Every row gives one point. The ring and each string are closed loops that go straight from each point to the next, and from the last back to the first. Before rounding, they use only three directions, however many columns there are. How many times does the string pass through the ring? Passing back the other way cancels.

Ring:
[[ 17 -14 -35]
 [ 16  18 -23]
 [ -4  38   2]
 [-26  35  20]
 [-55  -1  31]
 [-58 -25  22]
 [-42 -49  -1]
 [-13 -49 -24]]
String:
[[-24  20  48]
 [-20   2  25]
 [-34   5  10]
 [-42   4   0]
 [-23  -8   7]
 [-27 -21  51]
 [-61 -23  53]
 [-94 -16  33]
 [-71  -7  11]
 [-59   1  -4]
 [-22  -8   9]
 [-21  -7  31]
 [-39   8   9]
 [-54  27  10]
 [-67  53  17]
 [-43  47  51]]
Times through: 0
String, 19 rows:
[[-60 -27  41]
 [-77 -22  48]
 [-81  -3  20]
 [-61   4   5]
 [-57  10  -1]
 [-52  13   4]
 [-20  -3  16]
 [-27  13  46]
 [-43  31  49]
 [-64  41  24]
 [-52  21   4]
 [-44  11   8]
 [-83  26  17]
 [-85  15  25]
 [-57   0   4]
 [-33 -10  12]
 [-28 -23  36]
 [-68 -28  39]
 [-88 -26  31]]
Times through: 2

Ring, 9 rows:
[[ 44   2  -6  18  -1 -21 -18  17   9]
 [ 62  31 -21  11 -16 -26 -22   8  -8]
 [ 56  59 -38  -1 -32 -19 -11  -7 -25]
 [ 32  62 -38  -7 -35 -10   4 -14 -32]
 [  4  50 -28  -8 -30  -3  17 -14 -32]
 [-28  19 -11  -2 -15   6  28  -7 -17]
 [-33  -6  -3   7  -3   8  26   4   3]
 [-16 -19  -1  16   5   3  14  14  18]
 [ 11 -17  -1  20   6  -8  -2  19  19]]
String, 16 rows:
[[ 37  -5 -21  24  -1  -9 -11  20  27]
 [ 52  18 -38  20 -13 -10 -13  13  19]
 [ 77  29 -30  17 -15 -26 -29  13   4]
 [ 73  35  -7   7 -14 -38 -32   7 -22]
 [ 27  19   7   3  -8 -26 -10   4 -24]
 [ 28  38 -35   4 -24  -6   3  -2  -9]
 [ 48  95 -85  -9 -58   3  10 -23 -26]
 [ 18  71 -38 -14 -40  -7  13 -21 -44]
 [ -6  36   3 -11 -19 -14  13 -12 -44]
 [ -9  18   6  -3 -10 -11  13  -4 -28]
 [-38   8   8  -4  -8   2  28  -5 -22]
 [-61  -4 -15   4  -8  26  47  -2   7]
 [-16   9 -36  11 -14  17  27   3  17]
 [  6   9 -10   8  -8  -6   6   5  -2]
 [ -7 -31  31  16  17 -16  -1  20   6]
 [ 13 -30   1  27  13  -7  -5  26  33]]
Times through: 0
String:
[[ -4   3  15   4  -1 -15   5   5 -18]
 [-44  14   0  -6 -12   7  35  -9 -23]
 [-28  20   5  -7 -13  -3  24  -9 -31]
 [ -1  14   4   1  -8 -12   7   1 -19]
 [-22  19 -27   2 -18  12  29  -5  -3]
 [-36   0 -24   9 -10  20  34   2  14]
 [  4  12 -19   9 -11  -1  10   4   2]
 [  0 -10  20  10   6 -16   0  12  -7]
 [-17 -39  26  20  19  -8   5  22  17]
 [-20 -31  30  14  16 -10   7  17   5]
 [ -2   1   8   7  -2 -11   5   6 -10]]
Times through: 0

Ring (10 x 14):
[[ 24  43  28   1  -1   2  11 -10  -1 -41   8  10   9   5]
 [ 21  61  17  -1  13   5   9  -9  -7 -49  13  12  -1  14]
 [ 11  58   5  -3  20  10   1  -8  -8 -43  13  12  -5  18]
 [ -9  24 -13  -3  17  15 -15  -7  -1 -17  10  12  -3  11]
 [-21  -8 -23  -1   5  14 -24 -10   8   5   8  13   3   0]
 [-28 -42 -27   1 -14   9 -28 -13  18  26   6  14  12 -14]
 [-26 -58 -19   3 -27   5 -26 -15  24  34   3  14  20 -23]
 [-10 -48   9   6 -32   3 -15 -12  21  21  -3  10  27 -24]
 [  0 -29  22   6 -27   2  -7 -10  16   6  -4   8  26 -18]
 [ 19  19  32   4 -11   1   7  -9   4 -26   3   9  16  -3]]
String:
[[ 18  45  -3  -2  -2  -5  10 -19   4 -37  22  18   2   3]
 [  3  13  -2   0  -5   3  -4 -14   7 -15  12  14   7  -2]
 [  3  29  16   0  13  15  -7  -3  -4 -26   1   7   4  11]
 [  2  54  13  -2  34  23  -9   1 -14 -39   2   6  -6  25]
 [ -9  39  10  -2  37  30 -19   5 -14 -27  -4   3  -5  25]
 [ -9   7   0   0   7  15 -16  -6   2  -9   3   9   5   4]
 [ -8  -1  -5   0  -3   9 -13 -10   8  -4   6  12   8  -2]
 [-23 -21   2   2   7  23 -29   0   4  10  -8   5  10   1]
 [-39 -60 -26   2 -11  17 -38  -8  18  39  -3  10  14 -15]
 [-43 -88 -34   3 -30   9 -40 -14  30  57   0  14  22 -29]
 [-35 -84  -6   6 -29  13 -36  -7  25  49 -11   7  28 -27]
 [-14 -35   7   4 -17  10 -19  -8  14  15  -5   8  20 -13]
 [ -5 -15  -2   2 -17   2 -10 -14  14   2   7  13  15 -12]
 [ -1 -32 -11   3 -39 -12  -3 -24  26  11  15  19  22 -27]
 [  3  -9  -2   2 -23  -5  -3 -18  16  -3  12  16  16 -15]
 [  2   1  15   3  -9   6  -6  -9   7 -10   2   9  14  -5]
 [ 17  21  61   6   2  16   2   4  -5 -30 -15  -1  19   6]
 [ 31  52  54   4   4   7  14  -3  -8 -50  -2   4  12  10]
 [ 32  64  20  -1   1  -5  19 -15  -2 -54  18  15   3   8]]
Times through: 1
String (23 x 14):
[[ 12  20  32   3  -1  10   0  -4   0 -25  -2   6  13   3]
 [ 18  25  54   5   2  14   3   1  -5 -32 -11   1  17   6]
 [  8  11  25   3  -4   9  -3  -6   3 -18  -1   7  14   0]
 [  4   6   3   1 -10   1  -3 -14   9 -12   9  13  11  -6]
 [  5  11  25   3  -1  11  -5  -4   2 -17  -2   6  13   1]
 [ 25  41  53   4   4  10   9  -1  -7 -42  -6   3  14   9]
 [ 14  32  43   4   9  16   0   1  -7 -33  -8   2  12  11]
 [  7  17   1   0  -7   0   0 -15   8 -19  13  15   8  -3]
 [ 12  29   0  -1  -4  -1   4 -16   5 -27  16  16   5   0]
 [  9  30  10   0   4   6  -1  -9   0 -27   9  11   5   6]
 [ 18  71  30  -1  30  18   3   1 -16 -54   3   5  -3  26]
 [ 22  93  15  -4  36  13   8  -4 -18 -66  15  10 -13  31]
 [ 15  83  19  -3  40  21   1   1 -20 -59   7   7 -11  33]
 [  3  37  15   0  19  17  -7  -2  -7 -30   2   7   1  15]
 [  0  12  -2   0  -3   5  -6 -12   6 -14  10  13   7  -1]
 [  3  23   2   0   4   8  -5 -10   2 -21   9  12   4   5]
 [  9  58  32   0  34  25  -5   6 -17 -45  -5   2  -2  27]
 [ 23  95  34  -2  43  21   6   4 -24 -69   4   4 -10  36]
 [  9  39  25   1  15  16  -3  -1  -7 -34   0   6   4  14]
 [  9  27   1  -1  -3   0   2 -15   5 -25  15  15   5   1]
 [ 21  45   0  -2  -6  -7  12 -19   5 -38  23  18   3   1]
 [ 28  49   9  -1  -8  -9  17 -19   4 -43  22  18   5   1]
 [  9  14  -4   0 -13  -5   2 -18  11 -17  17  17   9  -7]]
Times through: 0
